Rows are points. Two turns around zero, p and q, are shown by what they do to some points. Where does a point land after both, in the order given? Backwards means that the second turn is done in reverse. Each puzzle has new turns, and all numbers are rounded.

Turn p:
[-20  19] -> [-19  20]
[-34  24] -> [-33  26]
[ 14 -35] -> [ 12 -36]
[40 -8] -> [ 39 -10]
Turn q:
[ 54 -14] -> [ 55 -12]
[19 -5] -> [19 -4]
[-10  12] -> [-11  12]
[-51  -9] -> [-51 -11]
[-12  17] -> [-13  16]
Where do these land?
q, then p backwards: [-26  30] -> [-29  27]
q, then p: [16 17] -> [16 17]
p, then q backwards: [-28 -27] -> [-31 -24]
q, then p: [ 38 -20] -> [ 38 -21]

Turn p:
[-23 -24  -5   8] -> [-28 -10 -16  -5]
[-16  15 -46  18] -> [ -3  35 -41   3]
[-19  12  -3 -64] -> [  4  18  24 -61]
[ 6  1 30 22] -> [ -7 -11  19  30]
[53 -4 24 17] -> [ 36 -31  14  35]
Turn q:
[-14  28  11  18] -> [-5 34  2 16]
[ 48  -5  -5 -70] -> [ 13 -27  27 -75]
[ 30 -28  -4  15] -> [ 34 -26  -8   5]
[-33  18 -18  24] -> [-22  24 -28  21]
[-34  15   4 -20] -> [-39  13   9  -4]
[  3 -27  11  33] -> [ 19 -16  -3  36]
Where do these land?
p, then q: [ 12  20  10 -20] -> [16  7 26 -9]
p, then q: [ -6 -11 -57  -5] -> [-11  -1 -37 -44]
q, then p: [35 15 51 20] -> [ 33 -12  39  41]
q, then p backwards: [ 10 -34  11 -24] -> [ 14 -27  28 -16]
q, then p: [ 4 30 13 12] -> [15 22 17 15]
p, then q: [-55 -20 -27  17] -> [-57  10 -33  -3]
